Every row gives one point. Each copy is the shape, with its points in the same order, stretched, turned, moved and blurred by noise. Say if it was mirrored as well.

Shape (8 x 2)
[[  2.8  -2.6]
 [ -8.7  -0.8]
 [-10.5   1.2]
 [  2.4  -2.0]
 [  0.9   2.5]
 [  1.4  -0.4]
 [ -2.0   0.7]
 [ -0.5   3.9]]
Copy 1 (8 x 2)
[[ 3.3 -4.3]
 [-8.0  0.8]
 [-9.8  3.2]
 [ 3.1 -3.4]
 [ 2.3  1.4]
 [ 2.7 -2.3]
 [-0.8 -0.1]
 [ 1.2  3.0]]
Copy 1 is: only turned
Copy 2 (8 x 2)
[[ 6.7 -0.2]
 [-2.4  7.8]
 [-5.5  9.0]
 [ 5.5 -0.5]
 [ 1.1 -1.9]
 [ 4.1 -0.2]
 [ 0.8  1.6]
 [-1.3 -1.8]]
Copy 2 is: mirrored

Shape (9 x 4)
[[ 3.0  1.2 -0.4  5.4]
 [-0.3  3.2 -4.9  1.5]
 [ 2.9 -3.0  5.5  4.1]
 [-5.3 -6.3 -4.2 -0.5]
 [-0.7  6.5  2.0 -4.2]
 [-0.8 -3.6  2.3 -7.4]
 [ 3.3 -1.4 -2.8 -8.4]
 [-1.8 -6.1 -2.3  4.0]
 [ 1.3 -4.4  5.9  1.5]]
Copy 1 (9 x 4)
[[ 0.5 -1.4 -5.5  2.8]
 [-0.7  5.3 -5.1  1.0]
 [ 0.0 -6.0 -0.1  2.5]
 [-1.9  6.5  4.7  5.7]
 [-3.3  2.4 -2.6 -7.1]
 [ 0.6  1.4  7.0 -4.1]
 [ 4.7  4.8  3.5 -4.4]
 [-0.1  1.7  1.4  7.4]
 [-0.2 -4.8  3.5  2.1]]
Copy 1 is: mirrored
Copy 2 (9 x 4)
[[-1.2 -3.1 -6.5  3.4]
 [ 2.1  4.5 -5.6  1.1]
 [-2.8 -7.6  0.1  2.8]
 [ 8.0  0.4  3.8  4.7]
 [-2.4  3.7 -2.0 -6.2]
 [ 4.4 -1.6  5.1 -4.2]
 [ 8.0 -1.1 -0.8 -6.6]
 [ 3.5 -3.5 -0.1  6.8]
 [-1.7 -7.5  2.3  2.2]]
Copy 2 is: mirrored
Copy 3 (9 x 4)
[[ 4.2 -1.7  1.6  2.8]
 [ 3.2 -3.9 -3.0 -1.0]
 [-0.4  0.8  6.4  3.7]
 [-6.2 -3.2 -4.6  1.0]
 [ 4.0  0.0  0.9 -7.9]
 [-4.4  4.9 -0.9 -4.1]
 [ 0.7  7.3 -5.1 -3.8]
 [-3.8 -3.6 -0.7  5.1]
 [-2.4  2.1  5.6  1.5]]
Copy 3 is: mirrored

Shape (12 x 8)
[[ 1.0 -3.4 -2.4 -5.2 -3.6 -0.4  5.9  1.2]
 [-3.7  3.0 -2.4 -6.9 -5.3 -2.6  2.5  0.6]
 [ 6.0 -4.1  7.8  0.4 -7.0  1.6 -5.4  1.2]
 [-5.6  3.4 -1.9  2.9  0.3  7.4  3.7  1.4]
 [-3.9 -0.7  8.6  3.4  2.0  0.4 -1.3 -0.1]
 [-3.7 -5.1 -2.6 -1.6  0.9 -0.6 -1.6  3.0]
 [ 4.1  3.6 -3.0 -2.1 -2.9 -0.7 -5.2 -8.8]
 [-4.0 -5.6 -2.4  3.6 -6.7 -3.3 -0.7 -9.4]
 [ 4.0 -6.7 -1.9 -2.2  5.2  2.4  3.9  3.7]
 [ 4.3 -2.9  1.6 -0.9 -4.1  5.9  2.1 -0.2]
 [-3.1 -0.5  1.6  3.3  5.0  2.2 -3.3 -2.5]
 [-6.8 -3.6  3.2 -7.0 -4.6  1.7 -5.2  0.3]]
Copy 1 (12 x 8)
[[-0.1 -2.0 -4.8 -2.8 -4.3 -3.5  6.4  0.2]
 [-4.6  2.6 -5.0 -6.5 -2.6 -7.5  2.5  0.3]
 [ 3.3 -0.9  8.1  1.0 -7.8  0.0 -4.6 -4.5]
 [-5.5  7.1 -4.8 -0.8  1.9  4.1  3.4 -0.9]
 [-4.6  1.7  7.0  3.2  1.6 -0.6 -0.2 -1.2]
 [-1.9 -3.1 -2.8 -1.0  2.5 -1.2 -0.5  5.7]
 [ 3.6  1.0 -2.8 -7.9  1.8 -3.8 -5.5 -8.2]
 [-3.0 -6.7 -7.1  1.5  0.8 -4.3 -3.8 -6.7]
 [ 6.1 -1.7 -0.5  0.5  2.0  1.6  5.2  5.0]
 [ 2.1  0.1 -0.2 -1.6 -5.0  3.3  2.0 -3.7]
 [-1.7  1.3  1.4  0.5  7.1 -0.2 -2.5 -1.6]
 [-7.1 -3.2  1.9 -6.9 -2.3 -1.4 -3.0  1.5]]
Copy 1 is: only turned
Copy 2 (12 x 8)
[[ 2.4  5.3 -1.4 -0.7 -5.3  5.7 -1.3  6.6]
 [-2.1  6.2  1.1 -5.7 -7.3  1.5  0.3  3.5]
 [ 5.4 -6.4  5.9  3.5 -7.0  0.3 -4.6  1.1]
 [-3.2  2.6  3.0  3.7  0.2  5.6  8.6  1.6]
 [-1.7 -2.0  7.3  4.0  3.8 -1.7 -1.0  2.4]
 [-1.5 -2.3 -2.0 -2.5  0.8  2.6  0.6  5.0]
 [ 3.8  2.2 -2.9 -0.1 -4.7 -1.4 -1.1 -8.4]
 [-4.4  1.2 -6.3  6.1 -5.6 -2.5 -5.2 -1.3]
 [ 6.4  0.5 -2.0  0.9  4.4  8.0  1.1  7.2]
 [ 4.5  0.1  2.2  4.8 -4.7  7.0 -0.3  1.5]
 [-0.8 -2.3  1.6  2.8  5.9  0.4  2.0 -1.8]
 [-5.9 -3.7  4.0 -5.4 -4.0  3.7 -4.9  0.7]]
Copy 2 is: mirrored
Copy 3 (12 x 8)
[[ 2.9 -2.6 -4.6 -4.8 -0.5 -1.3  9.2  0.1]
 [-1.1  2.3 -6.3 -6.3 -3.2 -2.7  4.4 -0.8]
 [ 4.0 -7.2  9.2 -3.1 -5.7  0.4 -0.2  1.0]
 [-2.8  4.2 -1.7  3.1  1.4  6.7  5.7  1.9]
 [-3.0  1.3  8.4  1.2  2.7 -0.6  2.8 -0.5]
 [-2.3 -6.7 -1.8 -2.0  5.0 -0.8  3.2  1.5]
 [ 5.5  0.4 -3.6  1.3 -5.7 -2.2 -5.8 -4.9]
 [-2.2 -6.8 -0.9  6.1 -4.0 -2.1  5.2 -9.3]
 [ 7.6 -4.9 -1.7 -2.1  8.6  0.9  6.0  1.5]
 [ 5.7 -4.2  1.7 -0.4 -2.9  4.9  4.7  1.0]
 [-1.6  1.6  3.1  4.8  5.5  1.7 -1.0 -2.2]
 [-6.8 -4.5  1.9 -6.8  0.0  2.0  0.2 -3.4]]
Copy 3 is: only turned
Copy 4 (12 x 8)
[[ 6.9 -0.8  0.4 -5.8  0.3 -5.4  1.6  0.8]
 [ 0.8  5.0  0.1 -5.7  1.7 -8.6  0.5  1.4]
 [ 6.7  2.8  2.1 -1.2 -6.6  1.3 -9.8 -2.5]
 [-0.4  2.4 -0.8  4.1  1.7  1.3  5.5  5.9]
 [-1.3  1.3  8.3  3.2 -0.6  2.8 -1.7 -1.7]
 [-0.4 -4.3  0.1 -3.0  3.2 -0.8 -2.3  0.5]
 [ 3.2  5.6 -5.7  2.4  1.9 -4.8 -3.0 -8.4]
 [ 0.2 -5.4 -1.2  6.4 -2.2 -9.1 -1.7 -5.2]
 [ 7.4 -4.8  0.7 -4.8  4.1  4.0  1.7 -0.9]
 [ 9.1  1.3 -0.8  0.3 -2.0  0.1 -1.6  1.1]
 [-1.5 -0.4  1.9  4.8  3.9  3.4 -0.5 -3.0]
 [ 1.0  1.5  3.8 -1.6  2.8 -5.9 -9.1  3.5]]
Copy 4 is: mirrored
